Rows are points. Each copy is the shape, with its points in the same order, stretched, turned, moved and blurred by noise. Say if it was mirrored as well.

Shape (7 x 2):
[[ 64  14]
 [ 54 -26]
 [-60  33]
 [-42  38]
 [ 23   2]
 [-41  19]
 [-66  -1]]
Copy 1, 7 rows:
[[ 62  12]
 [ 37  52]
 [-53 -48]
 [-42 -36]
 [ 15  13]
 [-53 -11]
 [-77   2]]
Copy 1 is: mirrored
Copy 2:
[[ 86  -2]
 [ 78 -37]
 [-60  49]
 [-42  49]
 [ 35   0]
 [-38  32]
 [-65  18]]
Copy 2 is: only turned
Copy 3 (7 x 2):
[[-45  -1]
 [-21 -38]
 [ 54  47]
 [ 37  50]
 [ -4  -4]
 [ 43  34]
 [ 74  20]]
Copy 3 is: mirrored

Shape:
[[-33 -62  42 -22]
 [ -7   6   7   8]
 [  4 -41 -70  10]
 [-31 -56  42  21]
 [ 34 -13 -71  -6]
 [ 22 -14  27  17]
 [ 30 -51  39  -7]]
Copy 1:
[[-23  -8 -78 -58]
 [ 25  19  -6  -4]
 [-39  19 -11  78]
 [ -3  22 -92 -44]
 [-13 -13  17  95]
 [ 27 -12 -44  -1]
 [  9 -53 -79  -9]]
Copy 1 is: mirrored
Copy 2, 7 rows:
[[ 39  -7  91  16]
 [ -7   0   0  -1]
 [ 30  -2 -25 -84]
 [ 57 -42  55  34]
 [  1  39 -59 -74]
 [ 23   7 -19  34]
 [ 45  29  15  39]]
Copy 2 is: only turned
Copy 3, 7 rows:
[[ 11 -22 -35 -63]
 [-14  -9  -5   6]
 [ 14  63 -51 -10]
 [-26  -1 -30 -60]
 [ 39  53 -17  21]
 [ -3   9  18 -13]
 [ 26  18  35 -48]]
Copy 3 is: mirrored
Copy 4 (7 x 4):
[[ 55  23  67 -22]
 [  0  -5   8  23]
 [ -3 -75  52  17]
 [ 53   4  48  22]
 [-21 -82   7  -9]
 [ 28 -13  -6  15]
 [ 66   5   9 -38]]
Copy 4 is: only turned

Shape, 12 rows:
[[-30 -14  58 -26  26   0]
 [-73 -13  51  33 -16  15]
 [-47  11   6   2  27  10]
 [ 15  -2 -16  38   9  -7]
 [ 12  82 -39  23  23   8]
 [ 24  44  -1 -18  15  17]
 [ 17 -18 -28  29 -16  39]
 [ 16   2 -27  33 -13   7]
 [ 14  14 -32  36  24  40]
 [ -4   4  17 -46  -7  -6]
 [ 19   9 -42  -1 -11  -8]
 [  6 -10 -30 -10   2  -3]]
Copy 1 (12 x 6):
[[  7   7   3 -52  20   4]
 [-70  33   1 -68  41  13]
 [-31  31   2 -33  29 -28]
 [-22  -5  20  36  25  -6]
 [ -6  57  27  45  44 -38]
 [ 20  25   0  18  46 -25]
 [-29 -18 -14  35  56  -9]
 [-29   7   5  39  38  -3]
 [-11  -9   7  29  61 -44]
 [ 13  20 -23  -9  10   4]
 [-12   8 -15  44  15 -17]
 [-10  -6 -20  30  20 -15]]
Copy 1 is: only turned
Copy 2 (12 x 6):
[[ 11 -28 -17  10 -34 -70]
 [-26 -31  -1 -34 -90 -55]
 [-41  -5 -11  -3 -32 -47]
 [  0  27  14   9 -28   8]
 [-53   4 -25  11   8  31]
 [ -3 -13 -27   3  20  -4]
 [  1  19  46 -31 -12  11]
 [  2  26  19 -11 -13  20]
 [-33   4  39   1  -4   4]
 [ 26   5 -26 -18   6 -38]
 [  8  42   0 -12  12  15]
 [  9  42   4  -8  10 -13]]
Copy 2 is: mirrored
Copy 3, 12 rows:
[[-27 -34  61 -27 -23  -1]
 [-19 -34  36  38 -71  59]
 [  5 -10  48  -9  -6  44]
 [ 33 -36 -28 -18   0  25]
 [ 95 -10  30   4  26  18]
 [ 40 -18  36  -2  25 -27]
 [  2 -43 -35  23  20  29]
 [ 28 -24 -38  13   3  25]
 [ 38 -44  -3   1  41  39]
 [-14   2  26  -7  -5 -31]
 [ 25   2 -28  -3  23   5]
 [  2  -6 -18 -11  20   8]]
Copy 3 is: mirrored
Copy 4 (12 x 6):
[[ 43 -11  76 -30 -19  -9]
 [-23 -50  56 -15 -46  11]
 [ 20  -9  13 -44 -43   1]
 [  0  16 -18  29 -17  17]
 [-28  80 -53 -32 -48   5]
 [  7  72  -1 -34  -8   7]
 [ -5  15 -34   8  10  51]
 [-16  21 -31  19   1  28]
 [  5  32 -42  -8 -29  62]
 [ 18  19  33 -42  24 -30]
 [ -6  47 -42  -5  24 -17]
 [ 23  19 -28 -16  16 -14]]
Copy 4 is: mirrored

Shape, 14 rows:
[[-57 -26 -12 -54  31 -19 -45  53]
 [ 47  -1 -46   1 -51 -49  66 -26]
 [ 30 -15  35 -33 -13  15   8  28]
 [-23 -25 -60 -70 -23 -42 -60  -2]
 [-23 -44 -11  -1  12  -9  15 -53]
 [ 23  33  -7  19   0 -46   7  24]
 [-27  35 -43 -23  16 -21  -6  15]
 [-30  10  17  17  21   5 -30   2]
 [  8 -17 -43  22 -13 -12   2  34]
 [ 22  16 -39  17   1  23  -2  10]
 [ 32 -46   5  25  35  25 -34  61]
 [ 25  -8 -22 -54 -11  11 -19   9]
 [ -6 -40 -27   6 -34  11  34  -1]
 [ -2  40 -13   2 -48   0  19 -30]]
Copy 1, 14 rows:
[[-13 -55  -3 -88 -14   8  21 -54]
 [ 53  39  62  62 -47  18 -33 -27]
 [ 13 -54  12  17  18 -23  -4 -10]
 [ 38 -38   8 -68 -14  60 -22 -77]
 [-32  28  25  11 -28  -1 -40 -45]
 [ 14  26  22  -9 -24  25  16   9]
 [  7  16 -10 -25 -28  55  44 -49]
 [-32  11 -28 -24 -14  21   2   2]
 [ 34  25  -8 -16 -35 -11  -6 -22]
 [ 25  43 -35  13 -13  12  19 -34]
 [  9  11 -25 -40  22 -69  10  -6]
 [ 34 -24  -9   4  15  14  10 -62]
 [ 24   7   8  38 -38 -25 -40 -35]
 [ 17  20  -6  46 -34  71 -21  -8]]
Copy 1 is: only turned
Copy 2 (14 x 8):
[[-22  16 -76 -44  54  39 -44  23]
 [ 32  17  24  30 -67   9   4 -79]
 [ 46  29  20 -11  10 -10  -5  23]
 [-10  39 -82 -15  -1  15 -89 -38]
 [-46  13  -9   0  16 -46 -15 -40]
 [ 19   2 -42   8 -60  23  33  -1]
 [-20   8 -57  36  -6  39  -6   3]
 [-36  -7 -41   0   8 -20  -4  40]
 [  7 -39 -22  -7 -18  18 -23 -13]
 [ 21 -30 -12  41 -17  -7 -10  12]
 [ 38 -61 -36 -43  31 -23  -2  33]
 [ 43  27 -21  14   9 -11 -43  -5]
 [ -4 -14  30  -2   0  -3 -40 -26]
 [-14  33  15  47 -47  -4 -14   1]]
Copy 2 is: only turned
Copy 3 (14 x 8):
[[-43  66 -26 -38  40  -3 -46  15]
 [ 37 -22 -75  16 -46  26  71 -15]
 [  0  25  19  43  -6 -45  18  18]
 [  3  51 -81  -6  -8  43 -69   0]
 [ 27 -41 -11 -66  14  18   2  32]
 [ -2  42 -10   6   0  16  58 -26]
 [-34  40 -35 -48 -25  34  -5 -20]
 [-16  18  44 -38  31  23   4  16]
 [-19 -10 -24  12  31  26  13 -21]
 [-18 -16   4  -4  -9  19   2 -33]
 [-12   2  40  28  80 -33  -1 -23]
 [ -1  28 -24  16 -29 -13 -27  -7]
 [-17 -44 -25   1   7  11  21  28]
 [-11  -3  -3  -1 -58  46  31  15]]
Copy 3 is: mirrored
Copy 4, 14 rows:
[[  4  16 -25 -17 -11 -95  75  15]
 [-78 -53 -18 -33 -66  17 -15  -3]
 [  1  34  29 -37  -1  -3  24  11]
 [-31 -51 -38  17 -44 -90  12  61]
 [ -3 -53   5  16  12   2  26  -5]
 [-17  -4 -46 -19 -74  -1  10  -7]
 [ -7 -21 -60 -18 -16 -42  11   0]
 [ 30   3 -39  22  11  -1  25   6]
 [-16 -31 -40 -35 -50  -9  41  33]
 [ 21 -34 -31 -33 -13  11  -2  32]
 [ 57   6  19 -53 -40  -3  68  42]
 [  1 -12   9 -31 -12 -33  -2  39]
 [-31 -30 -10 -27   8  10  38  19]
 [-30 -18 -51  15  13  29 -32  11]]
Copy 4 is: only turned

Shape:
[[ 24   3 -18  61  -7 -33 -12  54  -8]
 [ 10 -12 -22  -9 -12  21 -44 -43 -35]
 [  2  30  30  17  -7  27 -34 -19 -16]
 [ 24  -8 -11  40 -48 -48   9  48  43]
 [-32  -1  -9 -13  20  58 -25 -29  -1]
 [ 19  30 -52  -3 -13 -27  41 -17 -22]
 [  5   1 -12 -42 -25 -36  27  15 -42]
 [-13 -15 -18  16 -19 -65  20 -29 -22]
 [ 18 -17  -6  -4  -4  59 -48 -37 -11]
 [ 30  -7  18 -33  36  42 -28 -72 -11]
 [ 10 -19 -13   0 -24  -8  78 -13 -56]
 [ 17 -14 -16  58  11 -47 -14  77  20]]
Copy 1:
[[ 20 -22  39   4  -9 -61 -55  41  -1]
 [-43   8  38 -48  20  20  36   0 -26]
 [-38  -8  18  11  42 -13  39  -1  -7]
 [ 23  -5 -32   7 -35 -49 -37  62 -10]
 [ -7   6  19  -4  30  15  46 -44 -27]
 [ 19  58  42   1  19  41 -27  38  -2]
 [ 25  23  16 -57  23  28 -10  44  29]
 [  6  67  18 -42  18 -20  -7  59 -24]
 [-52  -8  12 -26  11  17  40 -32 -23]
 [-68  43  21 -24   5  30  54 -53  10]
 [  8  61 -11 -45  48  51 -55  27  15]
 [ 39 -26  35   2 -42 -95 -61  27   6]]
Copy 1 is: mirrored
Copy 2 (12 x 9):
[[ -7 -12 -32 -12  22  64 -68  -3  31]
 [ 10  43   6 -11  40  12  27 -24 -31]
 [ 10  54 -11  12  23  -8 -18   0 -17]
 [ 35 -39 -28 -26  -2  36 -31  20  41]
 [-31  38  10   1  18 -55  22 -28 -13]
 [ 26 -46   0  30  -3  22   5 -46 -12]
 [  6   3  -5  38 -33  37  19 -18  10]
 [ 57 -10  24 -17 -19  34 -17 -32   2]
 [-20  46  -9 -16  38 -15  24 -23 -23]
 [ -2  43   1 -16  17 -32  32 -23 -80]
 [ 25   7 -22  -5 -43  25   8 -67   3]
 [-24 -43 -27 -31  13  55 -78  22  33]]
Copy 2 is: mirrored

Shape:
[[ 19  13  11  35  -5 -36 -14 -15   0   4  31  12]
 [ -1 -19  -6   4  -8 -15  16 -23  -1  20  21   4]
 [  7  28  -1  -4  17  -5   8 -18  14   8   1  43]
 [-36 -36  26  40   9 -13   9 -30  14  -7 -39 -17]
 [ 12  -3 -18 -16  26 -19   1 -12   0   9  -5   1]
 [ 39 -17   7  16  -3 -14  -7  26  31   4  24  15]
 [ 17  18   7  11  38  -2  -4  45  13 -15   5  10]
 [-25 -29 -17  -1 -17 -31   7 -25   1 -27 -33   3]
 [-21 -47   6  -5  18 -63  11 -26 -29 -14  33  15]
 [ -2  18 -38 -12  13  12  13  16 -32   5  25  43]
 [  7  21  24 -30  17  23  23  -5  12 -18  25  -8]
 [ 31  18   0 -23 -44  -1  43   0  -2  -1  22 -16]
 [ -7  11   8 -11 -20 -10   1 -17   4   7  21  17]
 [  3   4  -8   1  31  14  -1 -10  26 -23  16  -5]
 [ -1 -12 -17 -12 -23 -10  -9  32   7  33  16 -25]
 [  0 -20  28 -14  -5  14 -18 -25 -24  -4   3 -15]]
Copy 1 (16 x 12):
[[ 10   2 -38  23 -11 -53 -19   1  29   8  13  -2]
 [-21  16 -28   5 -26  -8   5  -7  32   9  14 -18]
 [ -9  22 -19  12 -23  13 -37 -14   8  -2  18  19]
 [-36  20 -36  11  17 -31  41 -15 -19 -28 -32 -34]
 [-33 -11 -33  -5 -16  27 -21 -14   8  16  10   7]
 [  6 -18 -39 -18 -18  -8  14  34  21   1  32  19]
 [ 25 -22 -20   4  21  25  -2   2  -5  12  32  39]
 [-62  -9 -13   8 -33 -12  25  -7 -22  -7 -29 -26]
 [-64   2  -8  17 -22 -46  22 -32  27  30   1   9]
 [ 13   7  18  23 -18  54 -23  -5  34  37  16  19]
 [ 12   1   1 -23  -8  11 -12 -43  -2  -9  54  16]
 [ 21  -9 -14 -33 -53   5   6  -5   2  18  39 -17]
 [-18  18  -9  11 -20 -15 -20  -9  16   3  29 -15]
 [  1 -16 -18   2 -11  14  -4 -28   7 -20  27  12]
 [-18 -12 -32   1   0  31  -2  26  21  28  41 -40]
 [-21   4   2 -25  22 -16 -17 -22   8  -4  -1 -19]]
Copy 1 is: only turned
Copy 2:
[[ 24 -24  19  16 -35  12 -25 -12 -36 -32 -32  47]
 [ 30  -7  -1  27  -6  21  -1 -25 -11   1  19  16]
 [-33  -3  26  21 -13  27 -11 -13  -6 -22  39  35]
 [ -2  -2  35  34   4   3  44 -31 -20  15 -33  -2]
 [ -2  -1  11   2 -11  19   0 -38 -27   9  35  -3]
 [ 37   5   7 -24 -44  25  -7 -19  -5 -18 -13  13]
 [  3  -1  16 -30 -37  13 -14   5 -14 -17   4 -23]
 [-12 -22  12  13  14  -1  23 -51  22  28   3  10]
 [ 60 -60  32   6  14 -27  22 -44 -15 -17  35  27]
 [-15 -28 -27  11 -26  17 -16  15   8  -9  69  -3]
 [  5  17   3 -29  39  31 -26 -20   2 -13  12 -14]
 [ 29  13 -43  -3   5  22 -55 -41  41  -7  -4 -11]
 [  7  -9   6   7  11  13 -21  -7  -1   3   7  39]
 [ -8   4  17 -15  10  58  -1 -26 -22  -1   4  -9]
 [ 48  12 -21  -8 -20  11 -29  14 -18  60   3 -21]
 [  2   4 -15 -24  32 -14  11 -14 -24  15 -24  23]]
Copy 2 is: mirrored
Copy 3:
[[ -3  23 -16  17  22 -23  32 -19   1  57  -3  26]
 [  3   4 -18   4  -1   5  21 -23 -13  12  19  11]
 [  4  17  -1  16  46  15  17 -14   7   7 -11  30]
 [ -3 -14 -23  55  -3  21 -35 -30  12  17  -4 -28]
 [ 19   3 -16 -13  30  -1   8  -5 -20  -3  -4  -2]
 [-11  16   0  10  13  -7  42  30 -33  41   4  15]
 [-10  54 -13  11  29  -4  13  36 -12   4 -36  -3]
 [ 14 -58 -41  18   1  10 -16   9  12  -9  -3   0]
 [-30  -4 -95  25  27 -15  16  -8 -22  -3  10  14]
 [ 10  45 -20   1  15  -7  19  13  -5 -30  -6  41]
 [-22  15  16  -2  -3   5  27  -5   6 -37 -27  -5]
 [ -8 -13   3 -45 -42   9  28  -7  -2  -6  -6  18]
 [ -8  -3   2   0  11  -3  23 -10  19   7   9  21]
 [  7   3  12  29  16  -7  33   2  -6 -16 -27 -10]
 [ 12  14   5 -37 -13  -5  22  33  -6  19  28 -12]
 [-13 -10  18   7 -16 -21 -15 -25  -8  -4   7  -4]]
Copy 3 is: only turned
Copy 4, 16 rows:
[[-11  -5  11  49  26 -30 -14 -18 -21  23  24  24]
 [  4 -31   7  27  33   8  -2 -11 -12  -5 -16  -2]
 [-23  -4  -3  14  -8 -21 -23  19  13  34  -6   8]
 [-17 -18  40   0   7  60  -3  -9 -21  26 -48  25]
 [-11  -5  -7   8  14  -2  13  -1   5  -1 -23   5]
 [ 13 -22  -3  19  38   1  -2  -2  -6  -6  53  19]
 [-20  12 -25  -4   7  -1 -13   2  -6   5  39  24]
 [ -9  -9  24   7 -15  32   0 -13  21   2 -49  37]
 [  8  13  12  23  86 -11 -15 -24  -8 -27 -54  32]
 [-14 -18 -52  -2  10 -15 -30  -7  16 -14  -5   9]
 [  7  24  -2  27   9   8 -14  14 -31  23 -15 -27]
 [ 32 -11  -4  57 -16   0  -6  16 -23  -6  -6  -4]
 [ -9  -2  13  30   9 -16 -23  -5  -6  -1  -4   1]
 [ -4   9 -11  23  20  24   4  -7  -4  24  -1 -18]
 [-10 -35   2   7  13   5  10 -14  -9 -69  34   2]
 [ 23   7  20 -11  17   0 -13 -17 -36   3 -45  -3]]
Copy 4 is: mirrored

Shape (15 x 12):
[[-47 -32  11  17 -24 -37   4  -2   8  14   3  36]
 [-39 -25  28 -16 -41 -50   2  -2  48  13  49 -39]
 [ 14   5  26 -47 -16  36 -39   7 -39 -13 -16  14]
 [ 20   5   7 -49 -14  11 -38  -3 -12  11  47 -31]
 [-53 -33   7  14 -26  -7 -28 -36  10 -35  51  16]
 [-34 -14   3  -8 -38 -39 -60  33 -37  26 -23 -27]
 [-34  39 -43   3  40  14 -35  18  49 -36  -3   8]
 [-25  36 -54 -39  18 -51 -31 -25  26   6  -7   6]
 [ 19 -17 -38  39 -51   4   7  30  34 -43  51  29]
 [-24  15 -17  -6   4  14   0  13  23  28  38 -28]
 [ 10 -45  19  44 -35   5 -67  20  -8  12  36  43]
 [ 24  26  38  14  10  11   3 -24 -16   4   2 -37]
 [-37 -47 -12 -44  18 -51   2  27   4 -57  31  14]
 [ 25 -11 -11  32  25  41  21 -12  -2 -16 -23 -18]
 [ 10 -15 -25  18   6  16   7  10  42   0 -22 -11]]
Copy 1 (15 x 12):
[[  3 -28   4  14  -6  19  15 -43  19   3  -4  39]
 [ -4 -63  43  -8 -22  26  26   3  22  -4 -28  18]
 [ -9  47 -11  -7  -3 -39 -12  28 -46  56  -8  14]
 [  0  26  16 -27  -6 -19   1  53 -30   1 -24  19]
 [-17  -2  47  38 -10  33  46 -17   6 -22 -10  60]
 [-31   7 -20 -72  -8 -18   6 -17  -5  36  -2  43]
 [-39  15  22  34 -34 -57  38  33   6 -32  38 -26]
 [-54  -1 -23 -11  13 -55   3  33  19 -56  -7   7]
 [ 38  11  14  54 -86  22  29 -18  12 -16 -27  34]
 [-12  -5  23  -9 -18  -7  14  36  -6 -34  29  -2]
 [ 40  17  39   7 -33   3  27 -56 -27   4 -24  58]
 [  3  44  19 -18  11  32   4   0   7  -1 -11   1]
 [  0 -26 -13  43 -24 -18  68  33  26  23  -3  16]
 [ -3  47 -20  13 -26  35  34 -14 -19  10  11 -19]
 [ -2   8 -12  10 -47   5  32 -12 -21  11   5 -32]]
Copy 1 is: only turned
Copy 2 (15 x 12):
[[ 39  20 -18   9  -9  -1  19  -3  -2  49  -1   6]
 [ 54  -9   4 -43 -42 -40  48 -16  13  10 -33   4]
 [ -2 -32  -4  47 -26  18 -13  27 -18 -29  29  16]
 [ -8 -35  24   3 -36 -33   6  12 -24 -28 -21  19]
 [ 34  29 -40  20 -28 -52  16 -24  -9   0 -21 -12]
 [  6 -13  -8  51 -16  12  52  52  32  -8  11  37]
 [-31 -30 -24   2  60 -31 -21 -48  23   8  13  28]
 [ 26 -55  33  26  48  -9  14 -54  11  32 -13  57]
 [-36  40 -16 -14  39 -95  35 -16 -80  -8  46  -1]
 [-36 -33  -9 -27  -5 -34   7 -10   7  25 -33   5]
 [  1  49 -26  17  -3 -18  15  60 -54  -9   4  23]
 [ -9 -23  20  -4  -5   1 -15  28  16 -12 -22 -37]
 [ 16  32   0  11 -24 -84  14 -65  26   4  56  31]
 [-71  18   7 -14  16  -5 -16 -14  17 -28   7 -38]
 [-50   3   6 -33  31   4  13 -24   6 -10   4   4]]
Copy 2 is: mirrored

Shape:
[[-35   0 -31 -15  36  24 -57   7  13  29 -11   2]
 [-17  -1  15  14  -9  -9  25  27 -17  15 -46  28]
 [-47  37 -15  -6 -61  36  -3  -8  -5  12  37  -1]
 [-16  37  -6  23   4 -84 -17   3  13  28 -29  -9]
 [ -1 -20  -7 -13  42 -46 -27  -7  13  33 -20  20]
 [  7 -32  12 -31  14  -3  24 -14  33 -34  27 -22]
 [-28 -16  -5  21  60 -25  11   6   8 -51 -67 -17]
 [ 41 -33 -12 -43  33  18   6  15  17  57   8 -28]
 [-41 -13  57  14  -3   3 -20  56 -29 -45 -20  -6]
 [ 13  39 -14 -24  19 -32 -19  27   2 -52 -21  -9]
 [-15  25  39  22  -9  -1  13  24   3   5  18   4]
 [ 24  15 -18  12   6 -14 -31 -24  14 -39  20 -14]
 [ 35 -36  39 -36 -49 -18 -42  61  38 -11  39  11]
 [  5   3  12 -17  10  32  -4  36  41  27 -61   3]
 [ 12 -70  -6 -15  34  25 -22  39 -18   7  -6 -48]
 [  2  20  48 -25 -34  10  13 -11  17  37 -28   8]]
Copy 1 (16 x 12):
[[  4 -12  -5 -12  41 -28  53  25  15 -60 -18 -33]
 [-41  17   7   1  -6  13   0  65  33  30 -11   5]
 [-17 -61 -12  40 -57 -32   8  51  10   4  -3 -37]
 [-17  16  27 -31  15  22 -30  57  -6  -9  -4 -60]
 [ 18  -4  13 -15  50   4   5  17  26 -51  -7 -18]
 [  1   0  47  -6   0 -31   9 -41 -58 -12   1  25]
 [-61  62  60 -27  44  12  11  60 -80 -29   2   5]
 [ 21  -9  19  -4   8 -29  62 -55  28 -30 -58 -23]
 [-60  27  47 -55 -14   7  22  69  -4  44  52  35]
 [-28  59  59 -35 -14 -46  -6  -3 -62  -8  28 -36]
 [-31  21 -15 -39 -36   8  10  26   4  41  16   2]
 [ -3  22  29   0 -36 -19   5 -19 -68 -15  34 -24]
 [ 58 -13  37 -36 -27 -49  35 -21  10  73  34   3]
 [-20  36  -3 -10  41  -6  67  15  19  42 -33 -15]
 [  2   2  64 -25 -11 -16  66   7  -2 -20 -28   9]
 [-27 -23   0  20  10  11  29   3  48  66   6  -6]]
Copy 1 is: only turned
Copy 2 (16 x 12):
[[-45 -11 -26  11  24   4  34 -50 -26 -46  14  -1]
 [ 10 -20  57 -21 -32  45  28  -8  11 -56  -3 -20]
 [ -9 -42  28  17   9 -33  95  -1 -36  34   8 -26]
 [-28  28  57 -13  13  52 -29 -19 -12  -5 -36 -46]
 [-37  15  23 -12  43  44 -19 -22  -1 -46 -20  27]
 [ 44  -5 -23  11  29   7   2  15  20   6 -13  56]
 [ 69  45  -6 -16 -18  31 -46 -19  10 -68  21  -9]
 [-57 -45 -39  -9 -18  14   2 -27   0 -11 -44  79]
 [ 46 -19  -1  37 -21  50  44  37  16 -76  -4 -60]
 [-10 -14  -8   3  14 -20 -36  16  23 -49   3 -25]
 [  6   1  34  17 -13  30  62  21  29  -5 -25 -33]
 [-15  18 -19  -5  33 -14 -20  49   6   4  25  -4]
 [-35 -95  -7  42  47  67   9  68  50 -16 -14  -9]
 [ -6 -51  -8 -27 -11  27  22 -53  27 -49  -4 -15]
 [-16 -42 -67  27 -46  44  -2   8 -21 -53  -7  43]
 [  5 -40  33 -30  22  19  58 -16   9 -11 -49 -14]]
Copy 2 is: only turned

Shape, 18 rows:
[[ 45   2 -20 -29  25 -36  -6 -21 -30   4  11  30]
 [ 38 -15 -12  43  -3  47   9  48  -9  -3 -30  -4]
 [-58  49  49  12  43 -45  26  14  -5 -21 -48  47]
 [ 22  35  -5  -4  48  39   1   9  29 -32 -57  18]
 [-45 -29 -23  -7  29 -47  33  56  30 -28 -12  34]
 [-44 -24 -35  41  51  31   1   7   0   0 -48  25]
 [ -7  30 -16  15  30 -27 -65   8   4 -18 -42  16]
 [-55  39   4 -37   7  37  32 -12 -56   3  10  20]
 [-24  -1 -47  48 -33 -33 -66  39  13  -3 -65  13]
 [  4  39  20 -18 -29  21 -11  -3  15  10 -25  -8]
 [  9 -44  35  19 -28  23  11 -21 -48  14 -48  60]
 [-14   3  38  -2 -35 -50   7  19   2  16 -73  -8]
 [ -2 -26 -26 -31  62  17 -62   4 -70 -21   3  56]
 [ 30   6 -26 -27  47  51  -3 -37   1  37 -13 -27]
 [-14  35   8 -19 -29 -18 -22 -36 -43 -44 -21  -7]
 [ 18  21  27  52 -15 -25 -68 -13   8 -48 -12  35]
 [ -7 -42  -5   2  39   5 -31  58   1   1 -53 -22]
 [-50   1  23  -7 -38  -7  -4  53  -2 -26 -36   8]]
Copy 1, 18 rows:
[[  8   5  22  -6  55  25  -1   3 -10 -76  -6   2]
 [ 11 -32 -62 -16 -17 -10 -23 -15 -18  60 -16  22]
 [ 56 -25  50  59  39 -39  61  14  23 -51  35  -7]
 [ 68 -18  24  43  -5  30 -13  44 -36  16   0 -26]
 [ 85  -3   5  15  18 -53  17 -51 -14 -59 -27 -36]
 [ 74  -1 -36  23  33 -11  22 -51  16  22  23 -14]
 [ 37  14  79  34  49   6  21 -26 -12  -6   7   2]
 [ 37 -16 -37  28 -31  45  37  10  26 -36  22  39]
 [  8   4  71   3  25 -25  13 -89  51  32   7  -6]
 [  5   0  35  -3 -52  18 -11  42  24  18   6  25]
 [-40 -16 -40  -3  24 -17 -15 -15  63   6  70  14]
 [-26   5  48  15   4 -56  -7  11  84 -25   3  29]
 [ 61  43  11  40  60  30   9 -48 -60 -58  16  42]
 [ 47  25 -28  -7  -2  59 -22  47   5   6 -25  24]
 [-46  22  67  61 -24  38  22  30  26 -28  23  21]
 [-25  12  83  26  29   5  33  -2 -19  12  36 -18]
 [ 51  42  -3   5  13 -55 -17 -24 -11   8 -39  63]
 [ 11  -1  24  22 -44 -42  11 -14  14  -2   3  35]]
Copy 1 is: only turned
Copy 2:
[[ 21   2  33   8  36  30  22  23 -35  25  28 -13]
 [  6  48 -20  27   5   2   2   3  -8 -63  -1  40]
 [ 43  39 -26  -2 -27 -11 -60  44  15  -9 -37 -46]
 [ 44  48  -4  21   6   7 -64  43  18 -31  -5  55]
 [ -3  52  -1 -61  13  13  -8  16  14 -30  32 -51]
 [ 30  95  13  36 -27  32 -29   5  26 -25 -11   6]
 [ 28  63 -27  39   8  30 -30  30  16  24  53 -17]
 [ 18  35   5  47  40 -12 -13  50  49   2 -63  -7]
 [ -1  90 -76  30  -3  66  17  11  16  18  46 -30]
 [ 21  -4 -39  21  22   3 -15  25  33  -2 -20  44]
 [-11  17 -21  33 -43  52   9  14 -26 -14 -51   6]
 [  5 -17 -68 -14   5  43  -9  -6  15   0 -13 -14]
 [ -7  61  41  65  12  38  -4  66  10   1  46 -43]
 [ 50   5  60  48  44  16 -20   5  31  -4   5  70]
 [-13  31 -28  56  45  29 -27  24  17  58  -3 -32]
 [ -5  49 -34  33 -35   2 -20  16 -25  39  47 -16]
 [ -3  25  -9  10  12  30 -25  -3  39 -52  48  -6]
 [-32  24 -71  -2  11   4 -19  30  48 -18  -8 -34]]
Copy 2 is: mirrored
